Each row is a point. To make a cloud, some directions were put in groups of two or more. Within a group, all points are equally far from the middle, so they leave a hole (a ring in 2 directions, a hollow ball in 3). The other directions are filled evenly. Then the cloud was stretched, turned, moved and blurred a little. Count the holes, and give their numbers of directions, smallest first.
In the rows, 128 means zero.

Cloud, 14 rows:
[[201 175]
 [ 80 102]
 [137 166]
 [166 125]
 [ 61 162]
 [153 129]
 [219 154]
 [148 205]
 [179 100]
 [ 89 154]
 [190 103]
 [124  74]
 [ 90 106]
 [128 145]]
Holes: 0

Cloud:
[[ 89 179 150]
 [104 195 134]
 [ 88 172  90]
 [ 96  85  69]
 [138 169  76]
 [156  58  91]
 [139 181 168]
 [ 63 134 134]
 [192 142 159]
 [148  80  66]
 [152  55 105]
 [163 188 121]
 [186 162 155]
 [108  67  81]
 [108  82 151]
 [113  61  85]
 [162  90  66]
 [108 192 149]
 [ 87 186 117]]
Holes: 1 (3)

Cloud, 21 rows:
[[132  69 148]
 [148  73 158]
 [209 112 140]
 [212 120 119]
 [100 170 107]
 [ 76  90 112]
 [103  85  76]
 [199 110 165]
 [211 112 136]
 [124  65 131]
 [110 155 189]
 [191  94  93]
 [192 132 182]
 [ 88  77 128]
 [ 67 115 103]
 [137 156  68]
 [143  71  91]
 [159  97 187]
 [ 73  93 134]
 [210 114 145]
 [206 108 109]]
Holes: 1 (3)

Cloud, 19 rows:
[[181 210 139]
 [188  67 157]
 [ 77 121  98]
 [160 125 107]
 [150 188 196]
 [191 176 155]
 [138  90 117]
 [170  64 132]
 [106  75 116]
 [113 179 135]
 [155 145 200]
 [184 126 152]
 [104 226 173]
 [136 139  94]
 [153 145 123]
 [172 148 240]
 [157 162 165]
 [149 202 129]
 [142 124 155]]
Holes: 0

Cloud:
[[135 104 208 149]
 [157  45 152 135]
 [136 203 114 158]
 [162  61 101 176]
 [ 62 162  92 122]
 [173 119 107 199]
 [ 54 114 146 137]
 [106  90  75 180]
 [135 140 206 148]
 [160  43 140 140]
 [132 173 193 141]
 [ 69 175 119  96]
 [183 115 108 191]
 [119 209 132 142]
 [ 85 106 147  72]
 [ 80  86 177 135]
 [213 114 131 136]
 [202  87 156 141]
 [ 79  94 155  91]
 [168 125 117  49]
 [ 51 130 110 146]
 [108 150 171 196]
 [114  58 172 120]
 [172 139 193 106]
 [136  56 104  90]
 [114 117 203 165]
 [124 147 137 212]
 [159 130 131  46]
 [ 99 111 195 169]
 [ 63 147  82 137]
 [170 128 198 118]]
Holes: 2 (2, 2)

Cloud, 29 rows:
[[156 208  38 131]
 [120 201  83 150]
 [ 48 154 145 111]
 [129  77 117 147]
 [112 120 142  43]
 [119 105 194 111]
 [130 139  81 153]
 [108  97 122  83]
 [ 90 186  79  90]
 [ 65 116 130  61]
 [135 161  79 138]
 [139 189 149  94]
 [112 204 187 133]
 [156 187  84 141]
 [ 88 193 167 145]
 [ 36 129 132  66]
 [ 92 196  71 105]
 [ 98  86  77  61]
 [143 121 173 136]
 [128  71  97 153]
 [ 49 170 113  81]
 [117 201 160 121]
 [112 117 186 133]
 [117 194 106  50]
 [125 103 151  78]
 [ 78  90  93  62]
 [ 62 103  92  98]
 [ 85 133 118  96]
 [170  85 193  76]]
Holes: 0

Cloud:
[[196 173 195  88 182 143]
 [ 57 128 144 153  70  94]
 [ 68  93 155  53 130 131]
 [131 165  65  88 138 127]
 [209 103 133 196 165 157]
 [129  98  58 137  51 151]
 [ 61 141 124 154 144  79]
 [167  75 168 165  89  72]
 [123 116 171 135  97 159]
 [163 139  89  74  83 156]
 [116  66  96 170 131 208]
 [189  92 116 190 103  71]
 [ 85 180 183 154 150 155]
 [119  49 159 119 124 198]
 [160 152 127 108 112 219]
 [196  79 104 104 131 201]
 [131 149  91  38 139 112]
 [ 83  66 172 104 183 173]
 [134 138 158  96 199  97]
 [ 97 147 161 172  83 152]
 [114  61 144 132 212 189]
 [149 184  71 133 129  97]
 [216 118 112 139 173 106]
 [138  76 191 177 135 138]
 [ 48 103 119  69  68 157]
 [110 210  71 122 110 101]
 [134 181 106  86  97 151]
 [165  91  62 103 137 111]
 [205 154 107 139 168 185]
 [ 91 105 131 226 145 139]
 [180 138  83 182 103 134]
 [ 82 115 153 138  68  92]
 [134  79 138 204 111  98]
 [156 114 222  75 172 182]
 [183 154 166 158 231 107]
 [180  24 122 113 140 114]
 [ 90 116 151  96  74 111]
 [164 139 108 119 184  98]
 [126  98 185  74 235 170]
 [ 90  90 158  76 102 174]
 [134 174  66  79  95 155]
 [106 147 210 144 180 149]
 [ 64  81 150  65 112 112]
 [110 144 130  60 105 198]
 [139 105  91 143  56 148]
 [186  82  99  87 195 158]
 [193 169 147  85 140 141]
 [ 61  88 152 130 115 130]
 [140  78 193  53 132 170]
 [ 69 105 125  98  55 137]
 [192  83 117 166 115 122]
 [146  98 124 123 180  56]
 [170  63 160  88  94 137]]
Holes: 1 (3)

Cloud (51 x 6):
[[139  80 148  98  44 159]
 [191  94  63 113 136 166]
 [163  88  47 136 110 163]
 [155  57 113 107  45 145]
 [ 58 103  67 143  98 130]
 [161  29 100 143 147 118]
 [149  43  78  71 113 142]
 [207 158  71 149  78 120]
 [127  90  66  96  55 106]
 [188 138  94  62 184 109]
 [166 128 144  65  50 151]
 [192 144 103 153  46 108]
 [157  97  79 119 212 127]
 [176 132 111 106 196 163]
 [ 90  87  45 103  99 140]
 [ 72  91  92 145 184  84]
 [153 177 126  56 111 109]
 [184 139  70  57  94 159]
 [199 156  85 150 117  66]
 [163 100  78 139 129  40]
 [167 116 131  53 114  78]
 [196 177 125 169 109 159]
 [162  88  59  54  95 136]
 [149  91 164  57 101 113]
 [214 138 132  76 137 168]
 [130 119 157 134  57 187]
 [111 194 114 169  96 155]
 [106 196  80 175 135 141]
 [134 178 137  90 182 119]
 [103  93  44 104  85 102]
 [113  83 101 117 124  48]
 [189 103  49 134  79 138]
 [226 103 159 116  94 140]
 [134  61  87 189 141  80]
 [136 126 179  76 136 122]
 [ 57 120 107 117 178 113]
 [110 102 132  90  98  72]
 [195  60 124  93  60 143]
 [167  88  71  92 200 107]
 [153  99 170 136  65 183]
 [ 83  61 132  99 166 114]
 [157  50 155 165 124 106]
 [ 92 174 123  81 158 145]
 [129  59  79  79 178 144]
 [102  92  88  99  81  73]
 [117 136 140 185  88  91]
 [154 192 101 187 146 138]
 [158 169  49  77  89 126]
 [105 154  81 204 145 147]
 [152 122 180 156 151 112]
 [201 111  58 161 150 108]]
Holes: 2 (3, 3)

Cloud:
[[123 118 138 191 196  76]
 [ 90  46 108  53 130 145]
 [ 82 111  92  75 235 151]
 [112 156 185 159 116 125]
 [ 57 107 133 153 191  98]
 [117 187 125 188 101 128]
 [ 98 196 128  66  91 163]
 [143  91  94  76 173 105]
 [101 130  90  57 129  82]
 [188 106 124  86 139 178]
 [132 176 160 150 112  81]
 [124 219  99 123 149 150]
 [171 111 108 106  71 148]
 [ 85  97  91  55 122 167]
 [165 128  59 131 163  27]
 [191 102 134 119 162 208]
 [ 97  94 125 139 164 130]
 [ 89  79 175 114 152 173]
 [161 148 140  90  55 134]
 [168 173 119  67 126  97]
 [ 75 150 142  58  94  71]
 [157 185  94 161 116 190]
 [109 121 108 130 125  57]
 [202 143 141 131 116 104]
 [118 138 191 135  78  52]
 [123 163 129  88  65 158]
 [136  93 216  59  42 149]
 [166  53  91 124 134 142]
 [ 86 132 107  47 157  40]
 [162 132  68 128 132 134]
 [139 155  90 113 176 171]
 [116 204 106  59  97  59]
 [147 123 114  34  58 155]
 [ 80 137 137 155  72  23]
 [172 196  64 119 159 113]
 [178 154 136  55 118 152]
 [132 133 100 114 173  77]
 [ 98 156  86 162  99  73]
 [ 45 151 102  75  94 165]
 [130 180 108  76 127 179]
 [ 88 146  81  50 161 201]
 [ 66 129  75 108  66 156]
 [ 84  94 208  87  66 158]
 [168 153  85  76 135 171]
 [111 202 124  62 130 125]
 [163 162 162 145  65  60]
 [166 189 118  32  70 140]
 [115 136 107 114  96 185]
 [114  79 156 186  83 158]
 [150 165 180 169 130  84]
 [192 141 133  54 159 119]]
Holes: 0

Cloud:
[[106 128 153 118  89 187 159 182]
 [199  92 148  93 143 128 107  84]
 [173 146 181 185  71  93 184 105]
 [183 223  76 139  88 151 114 127]
 [102 187 105 126  61  86  46 127]
 [217 194 160 132 111 123  86 139]
 [110 145 196 131 174 192  71 122]
 [196 120 125 168 174 128 113 189]
 [138 186 191 100 138  85 180 125]
 [181  88 111 173 161 122 103 178]
 [183 129  38 141 105 159 152 154]
 [178 136 148  93 118 106 122 193]
 [121  67 182 165 138  93 118  86]
 [206 140  58 163 159 151 103 146]
 [154 154  59 184  81  98  49 113]
 [ 56 173  98 131  91 118  47  88]
 [158 115  80 137  63  97 164  51]
 [184 198 106  79  90 137 144 152]
 [ 47  90 154 184 133 146 135  89]
 [ 91 126 174  74 122 196 140 106]
 [136 128 163 220  93 139 185  79]
 [119 223 114  77 122  90 137 129]
 [182 112 137 154  89 169 150 182]
 [135 179  81 140  41  96  60 128]
 [193 103 107 183 186 174 143 104]
 [187  87 151 116  88 168 137  90]
 [178 177 196 170 107 178  95  89]
 [ 81 208 195 145 133 151 100 163]
 [ 85 148  97  67 168 161  65 104]
 [122 175 136  87 183 106  95  62]
 [ 90 215 192 114 100 150 141 143]
 [120 140  93 152  44 164 112  40]
 [113 236 114  84 100 134 105 145]
 [ 87 194  90 188  87 173 154  87]
 [173 222 140 133  68  93  85 140]
 [152 123  48 183  76 109 135 164]
 [127 164 206 121 168 130  85  62]
 [143 119  79 149 152 113 133 207]
 [ 87 207 145 202 117 173 111 164]
 [139  76  90 175 170  99  89 147]
 [124 167  99 142 200  92 152  92]
 [107 183 108 131 181 150  58  63]
 [201 177  91 169 110 116 120  51]
 [121 108 184 183  74 136 181  75]
 [181 126 171 190  61 114  72 109]
 [ 85 166 135 182 178 214 120 110]
 [160 180  99 130 172  68 108  74]
 [194 188 178 183  69 116  90 126]
 [163 123  59 165  70  91 168  76]
 [137  83 184 171 108  92 166  73]
 [ 80 167 190 152  78 152  56  79]
 [145 188  74 155 120 213 147 107]
 [138 132 128  88  52 191 135 124]
 [184 160  68 142 182 104 157 148]
 [107 155  93 134 176 177 187  79]
 [ 86 127 122 137 190 143  97 195]
 [124  69 158 164 110 111 196 107]
 [165  88 158 129  67 169 167 110]
 [ 58 118  61 130  95 175 154 109]
 [111  97  64  93 145  74 113 103]
 [121 143 144 154 226 114 116 154]
 [133 103 138 111  49 185 121  77]
 [165 135 121 128  13 127 137 101]
 [174 182 164  97  91 163 177 144]
 [190 193  80 197 131 156 140 158]
 [144 187 163 141 110 182 141 193]
 [177  68  62 165 160 134 122  97]
 [175 193 125 188 137 129 162 188]
 [162 175 128 219 104  85 135 168]
 [ 84  95 141  81 104 170  92  61]
 [ 92 212 104  94 133 181  72 115]
 [119 165 204 179 147 197 115  88]]
Holes: 3 (2, 2, 4)

Cloud:
[[126 105 115  93  90  29  83  49]
 [153 167  81  72 113  92 112 125]
 [188 111 106  99 183  80 146 196]
 [ 97  92 138  91  74 122 128 109]
 [ 80 110 110  91 152 154 122 115]
 [120  86  86 165  46 100 113  85]
 [224 161 160 140 190 139 109 211]
 [135 120 159 123 226 112  96 143]
 [ 24  70 131 129 208 147 108 138]
 [138  93 123 115  86 198 169  79]
 [175 100 105 102  76  59  84 193]
 [148 110 159  32 105 118 132 197]
 [133 126 132  70 110  55  88 115]
 [103 202 188  56  86 137 174  75]
 [ 56 136 153  86 105 103  75  84]
 [172 227 212 103  85 189 176 119]
 [ 87 222 209  97  52 151 125 100]
 [194 122  73 116 104 105  70 189]
 [132 204 163 100 214 150  94 140]
 [ 51 108 176 136 112 117 175  97]
 [180  63 113 107 119  93 173 110]
 [136 118  51 104  74  91 118 107]
 [ 98 131 200 160 104 209 161 116]
 [126 132 117 182  96 106 138 110]
 [ 95 100 147  49 126 123  48 134]
 [128  84 108  63 122  83  90 175]
 [ 86 144 113 121  91 148 151 122]
 [151 152  88 109  57  85 130 150]
 [102 199 220  85  89 116  85  98]
 [164 118 152  51 100 183 156 184]
 [153 104 120  62 119 136 120 162]
 [241  57 158 120 128 113 138 133]
 [153 105 119  99  67  41  86  66]
 [ 41  73 111 111 100 166 165  98]
 [ 96  98  93 150 172 140 162 139]
 [ 59 135 133  95  11 163  81  90]
 [ 39 115 133  83 144 143 128 162]
 [ 79  69 177  82  64 158 123 176]
 [150 115 188 118 164  49 132 119]
 [192 123 195 116 156 117 172 210]
 [164 106  62  88  95  95  87 146]
 [127 122 130 143  14 158 113  91]
 [127  53 154  96  90  50 132  97]
 [111 169 173  74 141 155 111 164]
 [ 99 163 144  42 119 155 142  76]
 [187 141 160 142 133  70 148 118]
 [219 141  99 107 144 165 117 157]
 [ 76 136 175 132 106 175 192 136]
 [ 58  90 108  75 160 107 129 120]
 [140 123 193 146 142  99  49 107]
 [117 100  74  57 111 126 151 121]
 [116  77 136 163 155 155  83 211]
 [113  55 176 152 160  90 105 102]
 [ 69  22  38 129 117  86 151 168]
 [129 107 184  37  34 136 144 129]
 [ 93  53 111 121 215  82  97 156]
 [ 83 191 191 112 172 168  79 144]
 [132  83 134 106  78 129 154 133]
 [ 77 117 131  59  71 121 119 107]
 [119 156 155 184 142 111  91 177]
 [ 92  95 172 129 138 134 156  61]
 [133 140 121 119 162 180 114 145]
 [108 113  64 107  19 111 122  45]
 [159 138 183  96 167 145 204 108]
 [121 160 142 129 203 110  53 161]
 [108 106  60  99 119  94 101 123]
 [ 58  89 141 100 107 135  48 169]
 [189 102 123 101  11  62  88 117]
 [ 52 131 174  47 140 106 136 120]
 [106 101  73  57  73 146 159 127]
 [ 78 140 166 134 110 182 164 124]
 [ 81 196 183 155 149 155 137  46]
 [ 61 180 107  64 116 105 115 111]
 [ 94  61  95 109 127 224 180 139]
 [148  36 143 116 197  91  67 132]
 [168 130 130  53  51 165 138  70]
 [153 116 124 113 171 113 120  75]
 [141 120  98 148  60 195 138  54]
 [ 71 144 177  92  77 157 110 132]
 [ 66 102 169  83  96 149  43 114]
 [158  70 163 147  72 153 146 115]
 [151 215 187  85  85 191 152 122]
 [149 183 129  86 173 203 145  99]
 [ 95 175 100 119  70 150 157 129]]
Holes: 0

Cloud:
[[161 147 121 197 191  80 201  91]
 [172 187 101 144 138  94  82 110]
 [113 135 142 154 121 223 127 161]
 [186 105 128  90 189  91 105 150]
 [176  84  84 159 137  98 159  67]
 [135 159  95 106 124  63 159 183]
 [ 63 143 121 207 154 146  74 157]
 [127 132 100 179 107  44 109 157]
 [108 102  79 202 143 130 150 120]
 [109 146  31 142 119  72 104 106]
 [145 129  44 100 191 141 108 150]
 [ 59 134  87 177  47 168  90 176]
 [194 120 171 128 195 162 134 131]
 [195 155 137 142 221 128  69 141]
 [170 146  89 168 215 181 101 159]
 [144 132  46  81  81 136 125  77]
 [ 82 158 111 214 116 149  64  65]
 [147  82 206 118 108 151  66  98]
 [139  88 107 170 191 141 141 146]
 [ 89 129 107 249 139 132  99 127]
 [134 130 130 143 131 226  63 125]
 [195  78 148 100 166  98 172  99]
 [144 173  94 182 206  65 178 117]
 [200  97 118 124  58 101 113 105]
 [130 108 200 192  83 127 136 104]
 [118 124 201 135  97  93 152 124]
 [130 135  69 179 193 138  42 122]
 [101  71 126 183  93 122 127 144]
 [160 143  63 202 101 121 147  86]
 [140 120  48 161 229 165 156 126]
 [115 167 111  96  61 104 150 118]
 [ 93  70 133  92 125 158  81 132]
 [133  96 160  85 136 167  44 197]
 [155  99 160 103 147 160 151  45]
 [220 138 108 152 179  94  83 107]
 [141 158 131 126 138  67  97 194]
 [137 105 134 138  83  70 205  98]
 [179 102 109 194 154 101 166  69]
 [110  98  73 197 105 119 123 142]
 [ 52 130 118 137  72 181 170 125]
 [ 88 200  43 154 116 149 168 104]
 [116 167  83 168 124  89  78 203]
 [ 98 107 166 162 175 161 185 136]
 [ 94 179 160 175 199 189 170 142]
 [152 181 190 169 203 108  98 139]
 [139  73  92 163 153 138 114  74]
 [134 100  92  96 113  27 118 127]
 [173 119  74 106  49  92  46 128]
 [153 127  45  83 135 151 106 162]
 [116 164 131 177  46 116 119 100]
 [127 103 173 127 114  84 200 125]
 [150  79 127 189 192 147 116  91]
 [173 146 120 130 124 109 214 116]
 [169 153 136 152 116 154 165 125]
 [212 109 127 151 183  87  79 126]
 [ 95 102 145 175 123 122 192  87]
 [ 94 162  46 129 155 178  88 109]
 [166 113  47 166 131 127 146  37]
 [137 181  87 154 185  78 113 159]
 [123 159  87 150  46 133 117 182]
 [182 162 129 167 200 125 202 122]
 [ 82 155 171 131  99 159 141 128]
 [141  85 169 180 195 183 102  94]
 [104  98 180 127  88 164  44 108]
 [134  90 109 180 182 168 117  47]
 [ 94 149 133  85 124 165 139  89]
 [167  90 142  93  68  80 100  67]
 [127  90  94 106  95  51 118  76]
 [188  98 106 187 185 101  72  93]
 [198 108  84 110  72  98 101 100]
 [ 75  88 124 148  81 176 174 112]
 [ 78  74 121 153 109 148 140 174]
 [141  59 168  97 160 145 120 116]
 [125 157  78 144 221 108  97 145]
 [138 134 192 170 137  97  95  60]
 [ 82 143  69 212 135 181 112 160]
 [ 55 144 120 146  36 168 106 153]
 [110  91 145 152  76 208 117 111]
 [118  92 138 160 188 208 114  89]]
Holes: 2 (2, 4)
